Rows are points. The window is the flat piece filled in between its corners: a triangle in 3 columns, a solid with four corners in 4, and so on. A path goes straight from each point to the next, and from the last back to the first. After which points does the path pass through the window?

Window, 3 rows:
[[ 13   3  30]
 [ 62  -5  -6]
 [-45 -32 -29]]
Path:
(1): [ -9 -31  27]
(2): [ 58 -54   9]
(3): [ 50  30 -13]
(4): [ 7 39  2]
(5): [ 15 -25  40]
(6): [36 -5 38]
(7): [67 30 19]
(8): [  1  17 -10]
Through the window after points: 2, 4, 8

Window (6 x 6):
[[ 22 -25  39  27  -4 -58]
 [ 45  27 -51 -59  49  36]
 [ 12   3 -62 -20   5  33]
 [ 12  34   4 -20 -58 -22]
 [-54  -8 -22 -42 -31   1]
 [  9 -74  16 -14  -9   2]]
Path:
(1): [ 11  13 -26 -42 -43 -36]
(2): [ -3 -38 -42 -65  -8 -37]
(3): [-36   9 -16 -28 -25  16]
(4): [-47 -10 -17 -30 -21  49]
(5): [ -6   1 -35 -38 -21 -54]
(6): [  8 -12 -43 -54 -12 -10]
(7): [-16 -13 -26 -25 -20  49]
(8): [-18   9  36 -21 -24   1]
Through the window after points: 2, 4

Window:
[[ 64  21   8 -28  54 -59  32 -75]
 [-35  33 -69 -21 -32  -7  30  -2]
 [-44  36  64 -58 -30  58  11  -2]
 [ 27  14 -19 -37 118 -31  63 -36]
 [-75  -8   1  10 -12  34  18 -22]
 [ -5   1 -32  38   3  62 -25  -1]
 [-20 -31 -40 -33  -4  36   7 -22]
 [-39 -21   2  -8 -16  15   8  36]]
Path:
(1): [-19  -9  -8  -7  13  23  62 -38]
(2): [  5 -18 -38  13  29   5  49 -12]
(3): [-38  16 -30 -14  41  -8  -2 -35]
(4): [  1   0  12 -19  52  12 -12 -29]
(5): [ 14   5   1  -1  36   6  41 -38]
(6): [ -9  -4 -38  18  -4  48  80 -16]
(7): [-18   2 -26 -16  11 -10  -5 -23]
(8): [-11  16 -47 -20  34 -14 -58 -23]
(9): [-20   7  15 -16 -50  20  80 -29]
(10): [ 10  10 -16  18   4  38  12  -3]
(11): [-40   0 -22 -18  18  19 -53 -47]
(12): [-34   1 -19 -22  25  12  -4 -10]
Through the window after points: 10, 12

Window:
[[ 25  -4  -2  63  47  43  38  18   4  -8  65]
 [ 57  14 -28  73   6  18  33 -39  31 -21  41]
 [ 32  19  36  82   3  60  48 -21   3 -10   5]
 [ 55   8   7  20   6  59  48 -46 -29  -8  52]
 [-33   8   6 -61  14 -22 -27  10  16 -25 -56]
 [ 17  -2  34 -45  15  11 -63  13  57   8 -22]
 [ -7  45  53 -30  42 -33 -31 -21  22  -5  -4]
 [ 40  -5  13  69 -15   8   1  -8 -33   1  41]
 [-72  -8   1   4 -36  24  32 -29  66  71  52]
 [ 68  -3  -5  64  41  20  47 -23 -17  37   8]
 [ -1  65  14 -55  -7 -14 -24  42  37  18 -18]]
Path:
(1): [ 24  13  39  -9  12 -22   6 -15  16  -1   0]
(2): [ 38   6  40   1   9  14  25 -12  18   5  21]
(3): [-23  55 -71  42  31   8 -15  -7 -12  53 -11]
(4): [ 10   6 -47  63  27  86   0 -65  -5   6  29]
(5): [ 31   1  13  13 -11   5  33   3  25   2  26]
(6): [59 -1 31 32 16 -6 15  7 29 18 31]
(7): [ -2  25 -18  27  13  74   2 -45 -17   0  12]
(8): [-12  44 -22  27   7  25 -34 -49   7  49  26]
(9): [ 55   3  31  26  20   9  49  17  23 -10  18]
(10): [ 42 -20  21  12 -28   2  41 -14  39  -1  14]
(11): [ 24  16  -9  47  43  27  15 -20  -4  37  16]
(12): [  9  48  11  82  14  67 -14 -15  -4  -6  -2]
(13): [ 44 -16  37  24  -2  13  75 -18  25  -1  23]
(14): [ 57   0  23   3  10  18  43  -1   1 -16  51]
(15): [ 24  15  -5  38   8  51  20 -51  -8  13  20]
(16): [-12  53  17  13  49  12 -28 -24  21  -6  21]
Through the window after points: 2, 10, 12, 14, 16
